Every row gives one point. Any point is a mix of the corners, with weights that add up to 1. It lies inside the corners' shape when no weight is negative. Is each point inside? If not, which corners have a negative weight?

Corners:
(1): [0.41 0.45]
(2): [-0.33  0.11]
(3): [-0.38 -0.24]
Points:
[0.29 0.36] => inside
[-0.04  0.23] => inside
[0.30 0.30] => outside (2)
[-0.59 -0.31] => outside (1)
[0.12 0.27] => inside

Corners:
(1): [ 0.26  0.00 -0.07  0.41  0.03 -0.08  0.05 -0.39]
(2): [-0.58  0.03  0.67  0.59 -0.03 -0.87 -0.25  0.47]
(3): [-0.10  0.63 -0.15  0.31  0.35  0.26  0.27 -0.34]
(4): [ 0.27  0.46 -0.04  0.05  0.28 -0.17 -0.46 -0.36]
(5): [-0.09  0.19  0.37 -0.32  0.22  0.45  0.34 -0.34]
(6): [-0.56 -0.10  0.05 -0.67 -0.48  0.79  0.20  0.18]
(7): [ 0.21  0.57 -0.14 -0.17  0.16 -0.09  0.41 -0.27]
(8): [0.28 0.62 0.43 0.16 0.05 0.34 0.24 0.04]
(9): [-0.47 -0.53 -0.01 -0.43  0.18 -0.02 -0.17  0.82]
Points:
[-0.47 -0.17  0.43 -0.53 -0.02  0.03 -0.07  0.57] => outside (1, 3)
[-0.11  0.16  0.05  0.16  0.03 -0.09  0.01  0.07] => outside (5)
[ 0.01  0.35  0.09 -0.04  0.08  0.09  0.14 -0.24] => outside (9)
[ 0.30  0.71 -0.40 -0.22  0.23  0.61  0.38 -0.91] => outside (2, 8, 9)
[-0.25  0.23  0.00 -0.37  0.29 -0.11 -0.18 -0.06] => outside (1, 8)
[-0.12  0.07  0.05 -0.22  0.05 -0.08  0.04 -0.08] => outside (3, 8)
[-0.08 -0.03  0.28  0.21  0.22 -0.11 -0.13  0.27] => outside (6, 7)
[-0.04  0.46  0.17  0.17  0.06  0.08  0.19 -0.22] => outside (9)

Corners:
(1): [-0.42 -0.27  0.08 -0.15  0.09  0.36  0.34 -0.13  0.13 -0.31  0.43  0.23
 -0.51 -1.25]
(2): [-0.25 -0.03  0.04  0.13 -0.06  0.55 -0.10  0.28 -0.39  0.55  0.19 -0.34
  0.11  0.02]
(3): [-0.59 -0.31 -0.80  0.14  0.61 -0.30 -0.15 -0.13 -0.23  0.03 -0.12 -1.01
 -0.03  0.43]
(4): [-0.35  1.00  0.27 -0.17 -0.07  0.27  0.12 -0.29  1.08  0.50  0.15  0.15
  0.18  0.39]
(5): [-0.02  0.05 -0.04 -0.30 -0.33  0.24 -0.22 -0.02 -0.36 -0.11 -0.20 -0.25
 -0.22  0.36]
(6): [ 0.13 -0.45 -0.22  0.07 -0.29  0.01 -0.08  0.17 -0.53  0.43 -0.05 -0.81
 -0.74  0.19]
(7): [ 0.35 -0.52 -0.23 -0.35 -0.46  0.26  0.01  0.89 -0.56  0.91 -0.12  0.66
 -0.12 -1.07]
(8): [-0.15 -0.26 -0.68  0.21 -0.27  0.44  0.13 -0.11 -0.13 -0.20  0.04 -0.08
 -0.04  0.26]
(9): [ 0.15  0.11  0.14  0.01 -0.12  0.25 -0.18 -0.30  0.59  0.07 -0.74  0.27
 -0.19  0.32]
(10): [-0.40 -0.68 -0.62  0.05  0.74 -0.99  0.16 -0.37 -0.15 -0.12 -0.09  0.16
 -0.28  0.60]
(11): [ 1.10 -0.22 -0.32  0.10  0.02  0.47 -0.50 -0.13 -0.20  0.29  0.13  0.21
 -0.26  0.15]
(12): [-0.39 -0.64 -0.07 -0.16 -0.43  0.03  0.10 -0.50 -0.15 -0.08  0.32 -0.42
 -0.04  0.09]
(13): [ 0.52  0.06  0.18  0.22  0.02 -0.51  0.37  0.30  0.03 -0.19  0.32  0.37
 -0.06 -0.47]
(14): [-0.26 -0.27 -0.19  0.10 -0.21 -0.05 -0.62  0.24  0.39  0.25 -0.19  0.32
 -0.15 -0.01]
(15): [ 0.47  0.47  0.12  0.43 -0.34 -0.36 -0.26 -0.27 -0.48 -0.03 -0.20  0.54
 -0.11 -0.10]
Points:
[-0.22 -0.25  0.05 -0.11 -0.20  0.20  0.18  0.02  0.23  0.16  0.12  0.08
 -0.25 -0.34] => outside (3, 5, 11, 15)
[ 0.12 -0.11 -0.20  0.04 -0.13  0.17 -0.14  0.01  0.05  0.18 -0.04  0.13
 -0.14  0.02] => inside
[-0.11 -0.11 -0.22 -0.01 -0.02 -0.02 -0.03 -0.04 -0.18  0.09  0.09 -0.13
 -0.13  0.13] => outside (9)
[-0.04 -0.14 -0.21  0.08  0.07 -0.06  0.01  0.10 -0.14  0.13  0.05 -0.15
 -0.08 -0.05] => inside
[ 0.14  0.17 -0.10 -0.01 -0.48  0.61 -0.55  0.07  0.03  0.51 -0.18 -0.04
  0.13  0.30] => outside (1, 6, 10, 13)
[ 0.02 -0.05 -0.11  0.07 -0.07 -0.04 -0.07 -0.11 -0.07  0.02  0.01  0.12
 -0.09 -0.04] => outside (6)
[-0.02 -0.20 -0.28  0.01  0.00 -0.03  0.09 -0.03 -0.31  0.17  0.13 -0.21
 -0.25  0.08] => outside (9, 14)
[ 0.21 -0.35  0.17 -0.15 -0.14  0.15  0.19  0.27  0.26  0.55  0.28  0.59
 -0.30 -0.81] => outside (3, 5, 8, 15)
[ 0.21 -0.02  0.01 -0.05 -0.22  0.22 -0.02  0.06  0.06  0.17  0.01  0.54
 -0.06 -0.35] => outside (3, 6)
